Each row is a point. The window is the flat piece filled in between its corners: a triangle in 3 columns, a solid with four corners in 4, and so on. A path goes straight from each point to the next, and from the last back to the first. After which points does the path pass through the window?

Window (4 x 4):
-.25, .66, .02, -.03
-.16, -.72, .43, .24
.09, .86, -.35, .21
-.36, -.25, -.12, .08
Path:
(1): .10, .11, -.58, -.27
(2): -.02, -.45, -.34, -.19
(3): -.66, .12, .16, .38
(4): -.62, .22, .19, .56
(5): -.03, -.36, -.01, -.52
(6): .20, .58, .04, -.29
(7): -.25, .66, -.07, .32
(8): -.32, -.23, .08, .35
(9): .38, -.60, .54, -.25
(10): .04, -.09, .18, -.22
(11): -.46, -.31, -.26, .50
(12): -.48, .08, .11, .55
(13): -.17, -.73, -.03, -.42
(14): .36, .35, -.13, -.32
(15): -.24, .70, -.23, .54
(16): -.34, .65, -.06, .23
Through the window after points: 2, 8, 14

Window (4 x 4):
.65, .61, -.17, -.11
-.41, .17, .06, .61
-.37, -.15, .26, .02
-.04, -.36, -.44, .29
Path:
(1): .16, -.22, .54, .25
(2): -.36, -.19, -.31, .09
(3): -.35, .07, -.39, -.06
(4): .33, -.46, -.34, .50
(5): -.18, -.19, .32, .66
(6): -.39, .27, -.35, .35
(7): -.69, -.33, -.49, .11
(8): .04, -.05, .32, .58
(9): .29, .44, .60, .43
(10): -.24, .00, -.38, -.47
(11): -.29, -.12, -.15, .00
(12): .01, -.33, -.14, .37
(13): .10, -.94, -.21, .65
(14): -.15, .23, -.31, .16
(15): -.24, .13, -.40, .29
(16): .39, -.17, .08, .52
Through the window after points: 1, 3, 5, 11, 13

Window:
-.46, -.31, -.01, .34, -.35, -.53
.08, .33, .65, .64, .35, .18
.16, -.14, -.14, .16, .09, .46
.32, .75, .01, -.36, .24, -.30
-.05, -.17, -.09, -.45, .24, -.24
-.08, .12, -.23, -.31, -.04, .53
Path:
(1): .04, .02, .26, -.19, -.15, -.09
(2): .27, .25, .13, -.24, -.10, -.08
(3): -.15, -.02, -.16, -.27, .29, -.18
(4): -.27, .10, -.10, .23, .09, .05
(5): .10, -.17, .25, -.16, -.31, .06
(6): .64, .22, .04, .15, -.35, .31
(7): -.94, .10, .02, -.27, .67, .38
(8): .13, .23, -.42, .39, .66, -.16
Through the window after points: 2, 4, 6

Window, 6 rows:
.43, -.16, -.11, -.12, -.58, .22
.25, -.26, -.73, -.57, .33, -.23
-.25, .28, -.01, .15, .63, -.22
-.60, .40, -.20, .75, .39, .24
.26, -.32, -.13, .21, .08, .28
.17, -.44, -.02, .41, -.66, .03
Path:
(1): .64, .12, -.68, -.08, .19, .15
(2): -.15, -.42, -.43, -.46, .25, -.36
(3): -.61, .16, -.17, -.52, .48, .07
(4): .23, .06, -.33, .69, .08, .16
(5): .34, .22, -.60, .57, .32, .23
(6): -.14, -.23, -.19, -.83, .08, -.18
(7): -.94, .12, -.24, -.09, .03, .13
(8): -.05, .14, -.26, .59, .29, .12
(9): .65, .42, -.40, .22, -.09, -.01
(10): -.16, -.15, .09, .39, -.26, .23
(11): -.07, -.35, .06, -.01, -.21, .02
(12): .69, -.02, -.54, .12, .20, -.18
Through the window after points: 1, 7

Window (8 x 8):
-.03, .06, .38, -.06, .33, -.21, -.01, .15
.08, .37, .29, .09, -.35, .05, -.24, -.25
-.34, -.94, -.31, .07, -.12, -.07, .05, .62
.46, .13, .26, .05, -.22, -.07, .08, -.14
-.08, .04, .11, .01, -.09, -.22, .23, -.24
-.06, -.61, -.13, -.40, .21, -.12, -.17, .07
.06, -.25, .42, .08, .04, .06, .03, -.29
.18, .24, .01, .18, -.14, .37, .13, -.23
Path:
(1): -.10, -.33, .34, -.12, -.01, .05, .26, .25
(2): -.02, -.29, .07, -.42, -.38, .09, .26, -.21
(3): .01, .26, .18, .51, .28, -.24, -.33, .00
(4): .27, .09, .16, .57, -.02, -.34, .12, -.07
(5): .06, .04, .21, -.29, -.26, .15, -.10, -.14
(6): -.16, -.61, -.01, -.24, -.23, -.03, .31, .17
(7): -.12, -.39, -.11, .17, .08, -.10, -.16, .23
(8): -.04, -.28, -.18, .24, .20, -.13, -.32, .12
(9): .00, -.49, .21, -.14, -.32, .03, .33, .16
(10): -.08, -.12, .42, -.03, -.04, .01, .31, .04
(11): .27, .34, -.13, .27, -.01, .05, -.24, -.20
(12): .20, -.04, -.18, .19, .00, -.09, -.32, -.07
Through the window after points: 2, 4, 6, 8

Window (8 x 8):
.26, .51, -.39, .21, .39, .18, -.12, -.18
-.40, .38, -.08, .03, -.28, .12, .94, .07
.22, .37, -.27, .61, -.79, .04, -.62, -.30
-.05, .31, .22, .12, -.17, -.18, .53, -.15
-.13, -.48, .22, .05, -.01, .56, -.06, .09
.33, -.18, -.55, .14, -.10, -.22, -.45, -.28
-.23, -.49, .02, -.50, -.07, .27, -.61, -.04
.29, -.04, -.14, .00, .04, -.58, .02, .64
Path:
(1): -.45, .06, -.30, .23, -.19, -.29, .10, .06
(2): .43, -.15, .04, -.20, -.14, .10, -.44, .17
(3): .09, .21, -.23, -.05, -.26, -.02, .33, .12
(4): -.27, .14, .04, .16, .04, -.07, .41, .18
(5): -.16, .35, -.17, .34, .82, -.25, -.01, -.25
(6): .26, -.33, -.07, -.48, -.65, .20, -.02, .22
(7): .29, -.13, -.14, -.18, .04, .36, .07, -.23
(8): -.45, -.16, -.02, .10, .01, -.41, -.29, .44
Through the window after points: 1, 3

Window:
-.09, .04, .39, .15, .10, .14, -.22, -.53, .03
-.15, .22, .23, -.08, -.05, -.45, -.14, .15, .17
.18, -.25, .51, .10, .01, .39, .38, -.40, -.46
.11, .29, -.11, -.20, -.30, .07, -.40, -.02, -.16
.49, -.44, -.80, .94, -.54, .35, .09, .01, .51
-.23, .28, -.34, -.21, .26, -.17, -.26, .18, .13
-.56, .17, -.30, .25, -.15, -.43, -.23, .17, -.06
.37, .10, .44, .26, .24, .01, .03, -.38, -.56
-.47, .26, -.23, .30, -.04, -.17, -.49, .70, .22
Path:
(1): -.11, .53, .41, .31, .05, .23, .17, -.85, -.05
(2): .17, -.16, .04, .06, .01, .01, -.28, .23, -.10
(3): -.13, -.32, -.04, .23, .22, -.14, -.36, -.04, .02
(4): .10, .28, -.10, .32, -.26, .13, .27, -.11, .01
(5): -.13, .23, .19, .32, -.10, .09, .02, .00, -.02
(6): .12, -.55, -.27, -.11, .17, -.18, -.37, .25, -.29
(7): .15, -.19, -.49, -.22, -.24, -.52, -.77, .38, .05
(8): -.28, .37, -.06, .05, .07, .03, -.05, -.04, -.03
(9): -.13, .17, -.14, .49, -.17, .11, -.11, .02, .19
(10): .22, -.40, -.12, .07, -.24, -.32, -.03, -.03, -.15
(11): .15, -.44, .34, .00, -.02, .06, -.46, -.28, -.45
(12): -.07, .27, .01, .23, -.02, -.02, -.07, -.15, .01
Through the window after points: 5, 7, 11
